Rows are points. A path goes straight from each point to the next, and from the last back to the first. The post is the endless flat space through its rows: a point in 2 columns, a line in 3, a plane in 4, and so on, so that a path can go around it. How many times does the path go around the post? Going back the other way cancels.
(in the rows, 128 means zero)

Post:
131 136
Path:
148 170

166 137

188 91

129 82

66 99

117 67

80 103

103 157

127 161

165 156

155 125

131 109

136 73

148 110

98 91

106 137

115 172

144 151

155 139

163 76

106 74

96 135

80 188

160 200

147 146

169 98

148 99

103 98

112 136

101 190
Times around: 4

Post (5 x 6):
91 81 150 163 175 153

153 152 120 103 114 121

124 105 135 191 137 134

141 124 160 129 89 107

147 156 113 95 45 138
Path, 17 rows:
138 136 185 125 101 137

158 126 142 95 46 140

161 86 107 152 150 131

153 113 86 162 70 86

97 160 81 149 131 114

93 116 211 122 133 90

147 165 150 189 103 146

212 167 114 164 92 153

130 85 136 160 170 142

165 110 132 138 125 149

177 121 198 196 148 112

151 183 115 186 96 148

100 119 150 149 173 124

98 110 73 154 108 131

107 88 120 122 164 138

138 70 186 45 125 133

177 124 156 143 78 147
Times around: 0

Post (10 x 11):
114 113 109 139 176 118 75 80 137 164 118

44 118 168 152 144 118 127 112 117 106 149

125 95 121 129 131 148 115 60 89 169 130

152 129 126 157 115 146 93 102 114 152 95

105 94 131 101 112 146 63 88 147 170 126

146 125 136 156 171 124 169 154 145 156 116

134 190 120 135 111 182 147 26 82 128 239

170 113 119 88 136 175 111 109 84 61 147

141 134 113 105 109 81 105 139 133 113 107

127 138 125 72 134 128 86 166 101 114 93
Path:
150 144 78 87 129 130 43 7 166 199 130

147 134 170 132 170 136 88 113 139 120 94

129 93 173 145 163 127 109 123 147 124 171

105 116 80 170 161 99 113 114 108 192 122

179 141 91 65 118 162 70 164 72 123 46

136 147 108 128 108 93 135 73 121 109 95

196 95 141 116 160 111 105 90 112 103 116

105 147 171 152 73 120 128 76 125 131 186

138 136 151 158 124 156 134 66 49 127 190

139 140 88 74 154 142 115 120 85 168 161

70 102 137 77 141 166 101 100 99 91 161

152 182 99 120 91 146 104 63 85 140 92

114 131 136 119 155 82 161 97 91 110 138

116 151 137 146 118 94 87 82 149 110 172

139 147 106 132 99 143 100 123 84 119 143

140 120 63 148 168 95 80 108 139 97 105

97 98 130 126 82 121 111 50 130 62 147

109 165 176 100 159 126 101 124 102 132 123

122 128 192 136 88 220 111 111 62 103 157

149 157 113 176 110 120 124 120 136 150 128

110 129 99 153 172 146 125 96 132 152 126
Times around: 4

Post:
170 128 123 86 147 140 113 140 167 111 123 116 145 137 108 96 117 91

139 107 151 123 143 163 108 111 172 139 76 108 133 104 82 95 113 139

78 113 146 125 149 60 160 130 126 112 98 80 135 156 210 192 153 178

101 197 111 133 128 52 151 182 155 155 117 86 56 140 163 87 109 138

138 142 114 124 128 125 214 197 75 133 123 152 108 116 134 159 102 163

142 147 120 162 139 119 154 187 99 107 73 154 126 120 71 97 152 129

136 169 111 59 152 105 145 102 128 64 141 162 63 159 132 126 140 96

145 130 116 95 154 121 107 91 119 130 68 90 151 100 152 140 166 88

217 163 120 195 131 118 125 136 98 163 97 127 81 168 140 112 89 148

135 90 125 140 151 105 139 119 163 56 134 96 121 115 111 142 76 59

94 167 75 136 99 122 133 166 206 159 105 191 59 106 163 130 106 80

167 127 103 132 132 84 169 108 168 205 165 117 92 139 146 132 150 120

130 119 154 129 113 54 113 126 117 132 78 111 173 82 96 136 161 128

131 155 166 149 192 111 123 119 98 72 156 144 124 148 153 150 101 90

126 86 169 74 161 133 97 110 100 116 156 106 97 187 154 158 169 64

190 106 164 123 146 160 147 134 108 102 90 93 130 104 145 149 163 129

115 97 141 110 89 178 124 123 103 119 103 90 142 114 126 137 187 125
Path:
140 147 86 104 124 85 122 99 127 105 148 54 120 120 199 97 79 60

146 110 148 101 161 179 97 206 140 105 123 199 142 94 85 87 149 104

86 116 149 122 127 137 123 149 130 160 49 63 127 81 92 118 177 212

136 159 77 132 63 79 136 157 153 130 98 94 117 74 70 93 101 162

150 133 98 161 135 103 109 116 140 131 88 183 95 148 138 107 185 149

158 112 133 132 91 152 116 104 134 112 112 86 102 160 93 73 106 125

185 123 113 140 122 140 195 85 164 187 115 160 94 137 116 137 102 111

127 166 101 160 154 108 202 151 134 99 165 125 101 157 169 174 119 102

154 141 88 106 143 125 176 134 95 133 173 136 103 131 140 160 111 102

128 103 127 67 167 64 158 127 126 62 179 121 148 83 164 180 131 128

128 117 175 99 161 96 146 219 151 61 127 87 146 181 136 166 119 155

128 145 189 97 182 112 108 142 173 205 83 136 130 194 65 95 126 158

129 118 201 138 165 126 197 169 107 57 99 127 155 141 89 121 85 145

144 98 103 129 90 188 146 125 128 148 107 92 100 140 146 112 95 155

146 187 103 174 146 77 97 153 81 129 63 162 134 114 159 129 200 148

124 131 119 113 131 89 85 96 225 199 85 138 163 124 124 136 141 155

193 208 166 113 209 112 145 204 152 150 96 101 91 160 150 91 170 138

185 144 125 139 124 103 167 145 148 109 128 88 159 156 177 135 164 58
Times around: 1

Post, 17 rows:
88 138 119 103 139 89 135 119 116 124 76 87 109 100 125 190 123 109

120 114 148 102 93 148 162 138 99 146 110 148 81 159 117 137 100 140

99 72 139 149 111 129 163 160 114 136 163 127 158 124 156 84 140 162

145 125 113 65 156 122 118 130 111 111 126 83 106 137 114 175 136 108

129 161 130 112 112 96 107 103 153 113 131 112 95 108 103 204 144 110

122 111 137 133 134 156 121 108 126 132 113 130 67 142 137 122 114 162

126 112 131 142 144 161 164 175 124 166 159 183 159 96 185 124 158 119

132 149 95 73 132 71 136 83 127 161 91 106 94 101 112 134 131 114

138 145 134 145 122 178 124 125 105 150 116 157 138 148 120 121 83 134

116 125 128 136 157 133 164 163 143 166 179 156 174 131 156 140 125 186

147 108 123 136 130 153 142 161 161 153 89 121 96 142 110 110 106 136

86 103 101 140 117 167 132 174 147 164 191 139 162 115 158 112 102 147

145 98 102 156 122 121 129 143 129 105 106 166 92 160 128 125 100 126

112 140 104 159 133 157 158 152 120 135 138 151 97 153 99 108 149 150

125 115 127 106 158 73 99 124 95 158 104 116 72 113 83 160 110 124

114 88 108 168 118 158 162 157 114 198 171 133 133 169 170 122 143 145

96 132 143 105 176 96 130 113 148 116 132 130 105 151 111 155 117 95
Path, 24 rows:
183 149 141 126 168 162 120 159 205 155 124 147 100 92 138 121 125 100

150 82 139 131 149 188 126 137 85 135 132 82 68 151 88 145 127 148

84 130 116 98 147 172 175 179 106 113 149 161 150 85 135 184 173 119

155 152 120 138 154 171 141 172 138 176 76 136 102 161 123 134 161 113

83 146 123 166 127 106 103 171 117 171 105 90 51 105 89 171 135 151

124 184 64 143 152 165 122 135 93 132 141 152 74 118 130 197 132 133

87 61 106 139 111 134 179 153 60 135 131 102 93 131 132 117 121 130

106 125 131 113 126 165 159 156 136 143 105 89 96 144 111 106 101 154

87 68 75 80 99 93 147 193 137 173 139 95 152 99 181 79 138 102

162 112 165 77 116 249 101 183 108 92 139 180 146 207 106 205 54 115

83 130 106 105 108 87 169 89 122 84 111 149 93 116 149 178 153 101

124 148 132 129 165 117 151 119 185 151 87 119 115 102 110 149 69 140

161 89 120 118 110 124 134 160 151 85 119 141 124 122 199 132 152 62

39 133 155 115 87 73 179 139 140 145 101 149 139 95 152 175 125 148

85 59 58 76 132 122 122 117 81 208 121 105 85 154 122 106 88 110

128 92 90 160 138 124 217 152 121 201 97 127 168 115 180 120 100 180

41 132 198 115 193 118 135 81 99 176 111 151 108 135 145 129 45 148

130 139 113 123 108 146 112 153 148 185 131 165 99 119 157 119 110 111

103 95 141 126 110 133 118 127 73 151 147 110 141 126 129 130 145 172

103 93 154 128 149 125 145 131 133 130 191 200 165 109 110 94 111 131

98 112 114 103 117 100 144 162 119 124 123 64 120 105 62 119 83 95

102 120 93 110 139 120 133 85 84 174 78 49 111 121 118 125 111 172

121 102 110 97 129 119 104 133 149 125 120 149 98 74 132 130 129 126

78 118 120 66 119 121 138 158 78 87 123 91 121 149 140 182 129 88
Times around: 1
